Each point is reached from the start by the listed moves, each made once or not at all, plus a little noise. Is the number of moves made odd or even? Then give how often each move was made.
In the rows, 128 means zero.

Moves:
(1): [173  79]
(2): [165 160]
Start: [110  95]
Points:
[150 129] -> odd (0, 1)
[110  97] -> even (0, 0)

Moves:
(1): [158 139  93 120 133 125 121 131 120 136 121]
(2): [126 192 140  91 143 110 121 116 140 142 139]
(3): [159 156 176 158 121 108 112 132 131 114 126]
(4): [121 130 112 145 142 134 103 116 120 131 147]
(5): [142 112 144 135 156 127 118 132 109 147 106]
(6): [146 124 139 132 100 169 145 147 136 204 141]
(7): [116 155 128 157 148 134 176  93 132 129 104]
(8): [128 128 112 140 131 121 131 166 150 123 137]
(9): [131  93 138 108 161 121 113  91 187 133 139]
Start: [142 120 143 101 148 106 111 136 133 138 102]
Points:
[194 154 203 183 166 128 155 169 154 217  78] -> odd (0, 0, 1, 0, 1, 1, 1, 1, 0)
[178  96 152 124 152 138 116 194 146 229 103] -> odd (0, 0, 0, 0, 1, 1, 0, 1, 0)
[155 101 140 121 177  99  99 180 137 155  84] -> even (0, 0, 0, 0, 1, 0, 0, 1, 0)
[164 225 202 153 219  81  98  85 130 156  82] -> odd (0, 1, 1, 1, 1, 0, 1, 0, 0)
[193  97 129  78 154 133 106 118 193 227 129] -> odd (1, 0, 0, 0, 0, 1, 0, 0, 1)

Moves:
(1): [146 107 129 148 139 136 120 136 116 110 122 133 131 130 113 120 120 114]
(2): [150 138 119 131 120 137 148 140 120 130 125 142 152 125 132 124 119 125]
(3): [133 145 148 141 122 135 120 140 135 139 139 111 102 156 139 146 120 141]
(4): [132 134 124 154 154 121 144 108 142 115 150 130 125 121 138 132  97 115]
(5): [125 118 144 115 177 104 140 129 108 118 105 112 150 155 148 123 111 135]
(6): [116 135 139 145 142 166 134 116 131 130 127 115 130 118 135 129 136 132]
(7): [122 102 125 124 118 123 160 118 124 121 103 128 122 137 108 140 146 130]
(8): [121 113 129 140 126 130 136 126 114 104 134 121 141 127 135 122 118 139]
(9): [127 108 110 123 135 121 119 132 157 119 113 132 130 134 137 138 124 133]
(10): [111 124 122 133 142 127 133 153 122 140 129 133 133 106 133 131 119 131]
(11): [133  85 128 120 137 134 151 129 150 128 145 100 127 135 126 120 131 124]
(12): [145 124 141 103 143 134 135 135 112 111 137 181 106  96 154 142 125 125]
(13): [127 117 140 139 133 123 122 121 123 131 149 146 148 133 135 153 133 125]
(14): [126 114 118 131 120 147 120 131 139 139 139 151 127 142 139 107 119 125]
(15): [123 117 133 151 107 130 130 110 102 138 105 100 130 132 187 130 122  88]
(16): [117 130  98 114 134 137 127 124 105 141 155 117 120 158 144 147 143 114]
(17): [132 115 132 150 122 104 147 134 143 123 123 133 118  98 123 114 166 154]
(18): [160 120 121 124 148 133 127  89 121 167 122 132 120 119 127 139 108 143]
Start: [ 96 133 165 108 114 146 116 140 154 144 136 113 127 131 114 169 141 116]
Points:
[175  37 124  81 172 173 140 119 135 157 178 169 138 137 161 228 121  94] -> even (1, 1, 0, 0, 0, 0, 0, 0, 1, 0, 1, 1, 1, 0, 0, 1, 0, 1)
[120  77 128 131 180 211 114 113 102 175 123 127 101 101 223 228 116  77] -> even (1, 0, 0, 0, 0, 1, 0, 0, 1, 1, 0, 1, 0, 0, 1, 1, 0, 1)
[118  95 183 148 126 148  84 161 171 133 148 116 133 165 123 217 130 119] -> even (1, 0, 1, 0, 0, 0, 0, 0, 1, 0, 0, 0, 1, 0, 0, 0, 0, 0)
[155 152 167 122 121 163 127 123 153 187 136 117 115 146 129 188  99 141] -> odd (0, 1, 1, 0, 0, 0, 0, 0, 0, 0, 0, 0, 0, 0, 0, 0, 0, 1)
[142   7 168 125 174 158 173  94 191 137 195 167 101 151 166 228  84 139] -> even (0, 0, 1, 1, 0, 0, 1, 1, 1, 0, 1, 1, 1, 1, 0, 0, 0, 1)
[122  36 163 144 216 109 171  92 173 144 200  68 128 191 190 225 109 155] -> even (0, 0, 1, 1, 1, 0, 0, 1, 1, 0, 1, 0, 1, 0, 0, 1, 1, 1)
